Rows are points. Each copy is the shape, with its points in the same order, stretched, turned, moved and blurred by noise. Some copies are also mirrored. Which?

Shape (9 x 3)
[[-2.4 -3.4 -0.1]
 [ 5.1 -0.9 -3.2]
 [ 2.1 -3.5 -2.9]
 [ 0.3 -2.6  4.6]
 [ 0.3  0.4 -2.9]
 [ 2.0  0.0 -4.4]
 [-0.5 -5.5  3.6]
 [-0.2  5.3  0.7]
 [-4.7 -2.6 -4.5]]
Copy 1 (9 x 3)
[[ 3.6 -3.3 -4.4]
 [ 1.2  6.8 -3.6]
 [ 2.7  2.7 -6.8]
 [-3.0 -3.0 -4.5]
 [ 2.0  2.4 -1.2]
 [ 2.8  4.8 -1.3]
 [ 0.0 -4.5 -8.3]
 [-2.7  0.8  5.7]
 [ 8.3 -1.9 -2.7]]
Copy 1 is: mirrored
Copy 2 (9 x 3)
[[-0.2 -3.4 -1.6]
 [ 6.6 -0.2  0.7]
 [ 4.3 -2.3 -1.4]
 [-1.8 -2.8  3.2]
 [ 2.4  0.7 -2.0]
 [ 4.7  1.2 -2.0]
 [-1.4 -6.0  2.5]
 [-0.5  5.1  0.7]
 [ 0.6 -2.2 -6.2]]
Copy 2 is: only turned
Copy 3 (9 x 3)
[[-2.8  3.1  3.8]
 [-1.0  1.4 -7.6]
 [-2.7  3.2 -3.0]
 [ 1.7  3.3  2.4]
 [-2.7 -0.1 -1.5]
 [-2.8  0.3 -4.2]
 [ 0.1  5.4  3.4]
 [ 0.7 -4.0 -0.8]
 [-7.2  1.6  4.5]]
Copy 3 is: mirrored

Shape (9 x 4)
[[-3.7  6.4 -0.5 -2.8]
 [ 1.5 -3.6 -2.9 -1.1]
 [ 0.3 -1.4 -4.0 -1.5]
 [ 2.3 -4.3  4.7 -3.4]
 [-2.9 -1.9 -0.3 -0.8]
 [ 0.3  5.1  0.5  1.9]
 [-4.4 -2.1 -3.5 -0.1]
 [-0.1 -4.0 -3.4  0.0]
 [-0.1  8.7  1.6 -0.4]]
Copy 1 (9 x 4)
[[-9.5  0.0 -1.8 -3.3]
 [ 0.5  2.7  1.8  3.2]
 [-2.2  3.2  0.3  2.6]
 [ 2.9 -2.0  6.1  1.2]
 [-1.4 -0.1 -1.7  1.9]
 [-5.7  1.5 -1.7 -5.9]
 [-2.6  1.8 -4.0  3.7]
 [ 0.3  2.9 -0.1  3.6]
 [-8.9  0.1 -0.8 -8.3]]
Copy 1 is: mirrored
Copy 2 (9 x 4)
[[-3.4  0.1  4.9 -2.1]
 [-0.9  3.6 -5.9 -1.6]
 [-1.8  3.2 -3.4 -3.0]
 [-0.5  2.2 -6.1  5.1]
 [-4.5  0.6 -4.1 -0.6]
 [ 1.8 -2.2  3.9 -2.7]
 [-5.6  1.7 -4.6 -2.8]
 [-2.1  2.6 -6.1 -2.3]
 [ 0.8 -1.8  7.7 -1.9]]
Copy 2 is: mirrored
Copy 3 (9 x 4)
[[-4.7 -0.2 -2.1 -5.0]
 [ 5.3 -4.1  0.4 -1.0]
 [ 3.8 -4.6 -1.3 -2.8]
 [ 1.9  0.3  7.5  4.6]
 [ 0.2 -3.0 -1.5  2.3]
 [ 0.4  4.7 -3.6 -3.0]
 [ 0.8 -6.0 -3.2  1.6]
 [ 4.2 -4.0 -1.6  1.2]
 [-3.1  6.8 -2.1 -5.9]]
Copy 3 is: only turned
Copy 4 (9 x 4)
[[ 0.2 -4.8 -4.4 -3.5]
 [-2.7  1.4  4.3  4.9]
 [-2.4  0.0  2.3  4.1]
 [ 4.9 -0.7  6.9 -1.7]
 [ 2.8 -3.6  1.0  2.4]
 [ 1.5  1.0 -3.2 -0.5]
 [-0.6 -3.8  0.7  5.2]
 [-1.5 -0.8  3.1  6.2]
 [ 2.0 -0.4 -4.1 -4.5]]
Copy 4 is: mirrored

Shape (9 x 6)
[[ 1.3  0.0  3.5 -2.9 -0.4 -0.9]
 [ 1.6 -5.7  1.1 -0.3 -0.1 -3.6]
 [ 0.9  1.4 -3.8  2.0  7.6 -5.3]
 [-4.2  2.3 -4.4  2.0  2.3  2.7]
 [-3.5  0.2  6.3 -4.5 -1.9  1.4]
 [ 4.2 -2.6  4.4  0.2 -2.5 -0.3]
 [ 2.7 -0.7 -0.8 -2.2 -1.3 -3.8]
 [-0.3  1.1 -2.8  3.4  2.8 -6.3]
 [ 4.1 -4.4  1.4 -3.2  2.4 -5.7]]
Copy 1 (9 x 6)
[[-2.9 -1.0 -0.6  1.7 -0.5 -3.6]
 [-5.3 -0.8  2.5  2.5  5.1  1.0]
 [ 1.1  3.9  8.4 -5.0  1.2  2.3]
 [ 4.6  0.4 -1.3 -3.2 -2.7  6.6]
 [-4.8 -1.2 -5.9  2.8 -4.2 -2.0]
 [-1.7 -0.6 -0.8  6.0  3.3 -3.7]
 [-2.3 -2.1  1.1 -1.7  4.2 -2.6]
 [-0.1  4.7  3.1 -4.7  4.6  2.1]
 [-6.5 -1.5  6.7  0.8  4.0 -2.5]]
Copy 1 is: only turned
Copy 2 (9 x 6)
[[-5.2  2.3  1.5 -3.1  2.1 -2.5]
 [-4.0  4.4 -0.1  1.5  5.5 -5.1]
 [-7.8  4.1  0.6 11.4 -0.4  3.7]
 [ 2.9 -0.7  1.6  2.8 -2.0  4.3]
 [-1.6  4.3  3.9 -7.4 -1.4 -4.7]
 [-3.6  4.9 -1.4 -4.4  6.7 -3.2]
 [-4.6 -0.5 -2.8 -0.4  2.9 -2.3]
 [-4.3  4.8 -0.9  6.5 -2.3  1.6]
 [-9.7  4.0  0.2  3.2  5.8 -4.7]]
Copy 2 is: only turned
Copy 3 (9 x 6)
[[ 3.1  0.7  2.9  1.4 -1.8  0.0]
 [ 3.2 -4.3  1.2 -3.6 -2.7  0.7]
 [ 0.1 -6.6 -2.3  1.2 -8.7 -0.5]
 [-3.0 -2.4 -4.3  3.4 -0.1 -1.2]
 [ 3.1  2.8  1.5  0.9  2.3 -3.6]
 [ 1.8 -2.1  3.8 -2.6 -1.3  0.0]
 [ 3.1  1.3 -0.5  1.2 -3.7  2.4]
 [-1.3 -2.7 -2.5 -0.3 -6.9 -0.4]
 [ 5.5 -5.0  2.0 -1.0 -5.7  0.6]]
Copy 3 is: only turned
Copy 4 (9 x 6)
[[ 1.7 -1.5 -1.4 -2.6  1.2  2.6]
 [ 4.6 -3.3  1.0  0.5 -3.4  0.6]
 [-1.6 -3.1 -0.5  2.9  5.9 -3.9]
 [-1.9  1.3 -6.5 -1.9  2.9 -6.5]
 [ 1.7  1.5  0.0 -8.3  0.5  2.6]
 [ 2.5 -2.1 -1.9  0.8 -4.2  4.9]
 [ 4.0 -1.5 -2.2  0.4  0.8  1.3]
 [ 0.1  0.0 -0.2  3.6  3.3 -3.1]
 [ 5.1 -6.3  1.9  1.1 -0.2  2.4]]
Copy 4 is: only turned

Shape (14 x 8)
[[ 6.3 -3.7 -1.7  0.5  2.2  5.3 -5.5  2.4]
 [ 1.9  3.6 -2.5 -1.9  1.8 -2.5 -0.3  2.8]
 [-3.3  0.6  3.3 -2.0  0.3 -3.4 -5.9 -0.2]
 [ 1.8 -1.6  1.4 -5.6 -3.2  2.2  0.0  3.0]
 [ 1.7 -3.8 -0.2  3.3  6.0  4.0  1.2 -2.3]
 [-2.8 -2.7  0.9  3.1 -4.5  5.8  1.4 -1.9]
 [-1.8 -4.2 -0.9  0.3  3.3 -1.5 -1.2 -0.1]
 [ 6.8  2.0  1.6 -3.2 -4.3  0.2  3.9 -5.3]
 [-0.5 -1.8  3.5 -1.2 -2.6 -2.6  2.9 -4.1]
 [-2.8  4.1  2.5  3.5  3.1 -3.4  3.8  3.6]
 [-2.2 -2.2  1.9 -3.5  0.7  2.4 -4.6 -0.5]
 [ 5.4 -5.3  4.0  4.1  5.9  0.5  2.4  3.4]
 [ 3.1 -1.3  2.3  0.6  1.3  5.5 -0.2  2.4]
 [ 0.2 -3.0 -5.4 -2.2  2.1 -2.2 -2.3 -6.1]]
Copy 1 (14 x 8)
[[  0.0   2.2  -3.4  -2.3   0.8   2.5   1.6  10.1]
 [ -3.6   1.3  -7.2  -1.9  -4.5  -1.1   4.8  -1.6]
 [ -0.5  -0.5   0.5   5.6   3.7  -0.5   3.5  -0.7]
 [ -1.4  -2.4  -6.6   1.6   3.6  -0.8  -0.8   5.4]
 [  5.7   0.5   4.7  -8.8  -0.3  -0.3   0.0   3.3]
 [  4.3  -4.3   3.3  -0.8   5.1   3.8  -4.5   1.1]
 [  4.4  -3.5   2.2  -0.3  -1.4   1.2   3.6   2.8]
 [ -2.6   5.4  -3.9  -1.8   1.1  -6.0 -11.3  -3.1]
 [  4.2  -0.4   1.6   1.4   2.6  -2.8  -6.0  -4.2]
 [  3.6  -0.5  -3.1  -2.9  -1.8   2.6   7.4 -10.5]
 [  0.1  -3.2   1.5   1.8   5.9  -1.7   2.1   6.1]
 [ 10.1   2.7  -3.2  -5.3   0.9   3.4   3.7   0.7]
 [  1.7   0.6  -3.1  -3.7   3.6   2.0   1.7   4.1]
 [ -0.5  -0.9   4.8  -1.6  -5.5  -4.5  -3.2   3.7]]
Copy 1 is: mirrored
Copy 2 (14 x 8)
[[  5.2   1.1   3.3   2.2  -3.4   8.2   1.2   6.0]
 [  1.1  -0.4  -1.9   0.5  -3.4  -1.0   0.0   1.8]
 [ -2.6  -0.3   0.2  -5.2  -5.8   1.3  -2.0   2.5]
 [  2.9   2.6  -2.4  -3.6  -2.8   3.6   5.1  -0.8]
 [  3.3   1.3   5.5   0.4   6.3   4.2  -3.9   0.8]
 [ -3.8   2.5   5.8  -0.1   4.1   5.2   1.4  -4.6]
 [ -0.5   0.7   5.1  -2.1   1.6   0.7  -0.8   4.0]
 [  7.5  -3.0  -2.2  -4.2  -2.6   2.0   2.6 -11.6]
 [  1.2  -0.9   2.3  -5.6   0.2  -0.7   0.6  -7.0]
 [ -3.0   4.3   1.1   0.7   1.2  -5.0  -5.0  -3.0]
 [ -0.4   0.1   0.3  -4.0  -2.5   5.6   0.5   3.5]
 [  6.8   6.3   6.6  -0.5   3.0   1.0  -3.4  -0.5]
 [  3.7   4.2   1.6   0.0   1.4   5.2   0.6  -1.4]
 [  1.3  -7.6   3.5  -2.5   1.0   0.5  -0.1   3.8]]
Copy 2 is: only turned
Copy 3 (14 x 8)
[[-1.4 -1.5  2.3  1.3  3.4  7.0  2.7 -6.4]
 [-6.3 -1.1  0.8  3.7 -2.3  1.4 -2.3  0.5]
 [-2.7  0.0 -6.7 -1.9  1.4  3.1 -1.7  2.4]
 [-0.8  2.4 -3.6  2.8 -0.6  0.7  4.8 -0.6]
 [ 1.7 -2.9  7.7 -3.7  2.2  2.0  3.6 -0.2]
 [ 2.7  3.9  1.6 -3.3  4.2 -2.2  2.5 -2.0]
 [ 1.6 -0.2  0.7 -0.5  2.0  4.3  0.5  2.4]
 [ 0.6 -2.4 -3.6  1.3 -7.6 -7.7  1.3 -2.9]
 [ 3.3  0.6 -4.1 -2.5 -4.4 -4.2  1.2  2.3]
 [-7.0  1.7  5.9 -4.1 -3.8 -1.3 -1.9  4.8]
 [ 0.0  0.0 -3.8 -0.8  4.7  3.7  3.6  0.9]
 [ 0.2 -0.7  7.7 -5.8 -4.5  3.9  5.0 -0.1]
 [-2.5  0.4  4.2 -2.5  0.9  1.6  5.0 -2.4]
 [ 3.9 -3.9 -3.0  4.3  2.2  1.9 -2.5  0.4]]
Copy 3 is: mirrored
Copy 4 (14 x 8)
[[ 5.0  1.1  3.1  3.2 -7.0  1.4 -3.9  0.6]
 [-1.9  3.0  5.1  5.2 -2.4  2.6  1.1 -0.1]
 [-1.6  4.4 -3.6 -4.3 -3.3 -0.1  3.3 -6.2]
 [ 3.9  0.6  3.3  2.6  0.0 -1.0  2.8  2.1]
 [-3.0 -6.0 -0.3 -0.4 -1.9 -0.4 -3.2  1.6]
 [ 0.8 -6.7 -5.0 -3.8  1.5  3.5  3.6  2.5]
 [-3.1 -0.9 -3.1 -0.2 -0.3 -1.5 -1.6 -1.2]
 [ 0.8 -2.4 10.4 -2.7  3.1  5.1  0.8  3.3]
 [-1.5 -3.3  0.7 -4.5  4.3  1.6  2.8 -1.2]
 [-4.6 -3.1  0.0  2.8 -0.7  3.9  5.3 -4.6]
 [ 0.4  0.6 -3.6 -2.0 -3.5 -2.5  1.7 -1.3]
 [ 1.7 -5.2  3.2  3.0 -3.3  0.3 -2.5 -4.1]
 [ 2.9 -3.0  2.3  2.2 -4.7  1.1  1.8  0.8]
 [-5.2  1.7  0.0 -2.6  2.8  0.0 -5.0  3.4]]
Copy 4 is: only turned

Shape (14 x 9)
[[ 2.6  1.7  2.3  4.1 -4.3  2.1 -4.8 -4.8  4.3]
 [ 0.2 -1.0  3.2  5.7  0.5  4.6 -0.4 -3.6  0.9]
 [ 4.1  4.8  3.4  0.7  3.8  0.1  1.6  2.6  2.7]
 [-0.6  1.1 -2.0  4.8 -4.2 -4.5 -1.3 -2.0 -1.0]
 [ 4.8 -2.2 -2.6  0.0 -3.0  3.4 -1.7 -4.2 -4.5]
 [-1.3  4.0  0.5  5.5  3.8 -2.6 -3.1 -0.6 -2.4]
 [-1.1  1.8  0.5  0.2 -3.2  0.1 -0.8  1.1  3.8]
 [ 1.6  0.1  5.2 -1.6  1.9  0.6  1.6  3.5  2.1]
 [ 0.1 -3.9  4.0 -1.8 -2.3 -4.1 -0.9 -3.3 -0.2]
 [ 0.1 -1.4  1.9  7.0 -2.9  0.8 -2.2  3.1 -5.7]
 [ 2.5  1.7  3.6 -2.0 -4.3 -2.9  5.4 -3.9 -5.1]
 [ 3.0  5.1  0.3 -3.3 -3.2  2.0  0.7 -5.3  3.3]
 [ 6.6 -4.6 -3.9  2.8  3.5  2.9 -1.7  3.1  4.2]
 [ 4.5 -0.7 -4.2  4.3  1.8 -0.7 -4.8  4.0  2.7]]
Copy 1 (14 x 9)
[[  0.3  -5.2  -3.5  -6.5   1.3   7.0  -3.3   4.0   0.2]
 [ -0.1  -6.8  -1.2  -2.3   2.1   6.1  -2.4   1.8   2.9]
 [  1.5   1.0   2.4  -0.8   7.4   1.1  -1.1   2.3   0.4]
 [  0.5  -0.2  -2.9  -4.3  -4.8  -0.3   0.9   1.7   0.0]
 [  3.4  -1.0  -7.7   1.8  -7.4   5.9   0.6   0.4   2.1]
 [  0.0  -2.4   3.1  -1.5  -1.6   0.7   2.3   3.4   1.5]
 [ -1.9   0.7  -0.9  -2.0   2.4  -0.4  -4.3   1.9  -3.2]
 [ -2.4   3.2   2.4   0.4   5.8   1.8  -0.7  -1.6  -2.0]
 [ -0.4   2.9  -0.2  -2.3  -3.8   2.1   4.3  -5.3  -2.9]
 [ -5.7   1.2  -1.5  -0.4  -2.6   5.1  -3.0   3.1   3.6]
 [  3.8   1.8  -6.4  -1.7  -3.6  -0.6   8.0  -3.3   2.1]
 [  6.0  -4.0  -6.4  -1.9   1.7  -0.2   3.0   1.4  -1.3]
 [  1.5   2.3   1.9   0.9   1.3   4.8 -10.2   0.1  -0.4]
 [ -0.3   3.5   3.4  -1.7  -0.1   3.4  -7.8   4.2  -1.1]]
Copy 1 is: mirrored
Copy 2 (14 x 9)
[[ 2.0 -6.9 -5.8  0.0  3.5 -3.5  0.6  2.7 -5.8]
 [ 3.9 -2.3  1.7  0.0  5.1 -4.0  0.1  0.0 -3.4]
 [ 2.9 -0.2 -0.5  3.1 -0.9  6.8  4.5 -4.3  0.8]
 [ 0.9 -0.8 -8.0  4.9  5.2 -3.2 -0.7  2.9  1.6]
 [ 0.0 -0.6 -1.1  2.6 -2.1 -2.9 -5.7 -2.4 -5.0]
 [ 4.6 -0.3 -0.9  7.3  1.9 -3.8  0.6  1.8  5.4]
 [-2.2 -2.4 -4.7 -3.4  2.3  0.9  1.8 -1.0  0.1]
 [ 0.6  4.0  0.0 -0.9 -1.2  5.9  5.9 -4.3 -0.8]
 [ 1.5  3.8 -5.6  0.1 -1.7 -0.2  3.1  4.3 -1.9]
 [-2.0  3.0  0.3  5.5  2.9 -5.6  0.6 -4.3  0.5]
 [ 5.4  5.5 -8.9 -0.7 -0.8 -1.3  1.3 -1.6 -0.5]
 [ 3.0 -6.2 -8.1 -4.1 -0.3  0.6 -1.2 -0.6 -2.9]
 [-4.8 -0.3  5.9  6.6  1.0 12.0 -3.4 -3.5 -5.1]
 [-4.6 -2.4  0.6  8.7  1.3  7.0 -1.4 -2.2 -1.2]]
Copy 2 is: only turned

Shape (14 x 11)
[[ 3.4  1.0 -0.2 -0.7 -1.6 -4.2 -5.7 -2.6  5.3  2.6  5.8]
 [-1.6  5.1  2.8  0.6 -2.7  0.4 -5.7 -4.1  5.2  0.3  4.9]
 [-1.1  2.5  5.6  1.2 -2.9 -0.4 -4.7 -2.3  1.7  6.2 -2.6]
 [ 3.7 -3.2  1.1 -3.2  1.2  0.7  2.3  4.5 -5.7 -1.2 -1.8]
 [-0.8  7.3  1.3  3.2 -7.5  4.3  1.1  2.9  0.7  4.6 -3.5]
 [ 2.1 -0.1  0.8  0.5  3.1 -6.0 -2.1 -0.3  1.8  1.4  2.6]
 [ 5.5 -1.1 -2.4 -2.6  1.2  0.3 -1.5  1.1 -0.1 -2.6 -5.2]
 [ 0.9  0.0 -2.2 -5.4 -0.3  0.3  3.2 -0.9 -1.2 -0.3 -1.3]
 [ 3.7 -3.4 -1.1 -0.9  1.2 -2.5  3.0 -4.1 -1.2  1.5  0.9]
 [ 0.5  1.6 -1.4 -0.4  2.1 -1.8  0.9  1.9 -2.6 -1.7 -4.2]
 [-6.2  0.0  1.2  3.5 -7.2  2.6  0.1  2.9  1.9  3.9 -2.9]
 [-2.5  3.3 -0.2  3.9 -1.6  6.5 -2.9  2.2 -1.3  6.1 -3.5]
 [ 0.2  3.0 -4.0 -7.0  0.2  0.0  0.9  4.8  0.9  0.7 -2.4]
 [ 3.1 -0.3  1.8 -2.8  4.7 -3.1  0.0 -0.3  8.2 -0.2  3.8]]
Copy 1 (14 x 11)
[[ -1.0  -4.4  -4.8   1.1  -3.2   4.0   2.3   5.8   6.6   1.3  -1.3]
 [  1.6  -4.6  -5.9   0.5  -5.3  -3.6   1.9  -0.5   7.2   2.0   1.2]
 [  3.0  -3.8  -1.4   2.3  -5.8   0.4  -1.1   1.1   2.5  -5.2   0.1]
 [ -3.9   3.1   1.1  -0.6   2.5  -1.9  -4.7   2.6 -10.4  -2.7  -5.4]
 [  8.8   4.1   1.0  -0.5  -5.5  -7.4  -0.2   0.7  -2.7   0.7   4.0]
 [ -2.9  -1.9  -1.5   1.6  -0.4   7.0   3.1   4.1   3.0  -1.3  -1.1]
 [ -2.3   0.4   3.2  -4.0   3.6  -1.7  -5.1   1.9  -1.5   0.0  -5.8]
 [ -1.3  -1.5   3.7  -2.6   2.1  -5.7  -0.9   2.3  -5.4   0.9  -3.8]
 [ -3.2  -2.8   1.9   0.1   0.3   2.2  -1.2   6.8  -2.9  -0.9   2.2]
 [ -1.6   2.5   5.2   0.0   2.8  -2.0  -0.1   0.8  -1.4  -1.3  -3.3]
 [  7.2   2.3   2.0   5.9  -7.3  -5.2  -1.9  -0.8  -3.3   0.7  -1.1]
 [  8.6   0.5  -1.3   2.6   0.0  -2.7  -2.5  -2.0  -4.4   1.0   1.3]
 [  1.3   0.1   3.3  -4.4   5.2  -3.9   1.5   0.3  -5.1   1.9  -9.7]
 [ -3.2  -5.7  -4.0  -4.7  -0.8   5.6   3.1   0.8   0.3   2.4  -2.0]]
Copy 1 is: mirrored
Copy 2 (14 x 11)
[[ -5.5  -0.6   5.3   6.1  -0.8   1.6  -7.4  -6.2   0.4   2.3   0.8]
 [ -3.9  -4.8   2.4   7.2  -0.2  -4.1  -6.1  -2.9  -0.2   3.7  -2.8]
 [ -6.8  -7.2  -0.2  -0.3   2.7   0.3  -2.9  -6.4  -2.6   1.1  -3.5]
 [  2.7   4.2  -1.2  -4.4   1.2   3.5   8.2  -2.0  -2.2  -2.0   1.6]
 [-10.5   0.4   0.1  -4.1   4.3  -5.7  -1.6   3.9  -5.1   2.8  -4.5]
 [ -1.7  -0.5   1.4   0.4   0.4   0.4  -4.1  -5.9  -1.8   0.6   4.7]
 [ -0.5   0.5   2.7  -1.7  -2.7   6.0   1.2  -0.1  -5.7  -4.0  -2.2]
 [  4.5   2.9  -2.0   0.2   2.8   3.4   1.2   1.0  -2.3  -1.3  -3.5]
 [  3.4   1.0  -2.8  -0.4   0.0   7.4  -3.0  -0.8   2.8   0.1   2.4]
 [  1.9   0.9   1.1  -4.7   0.2   0.0   1.6  -0.5  -5.4  -1.8   1.2]
 [ -3.5  -0.9  -1.9  -3.9   1.2  -7.3  -2.1  -5.2   0.7  -3.4  -2.7]
 [ -5.6  -4.4   1.5  -4.7   5.9  -3.6  -1.0   2.5  -1.1  -2.9  -3.3]
 [ -0.3   5.4   3.1   0.3   5.1  -0.4   0.9  -0.1  -8.1  -4.5  -4.2]
 [ -1.4   1.9  -2.8   7.7   2.2   1.5  -3.2  -4.3  -4.5  -2.9   4.7]]
Copy 2 is: mirrored
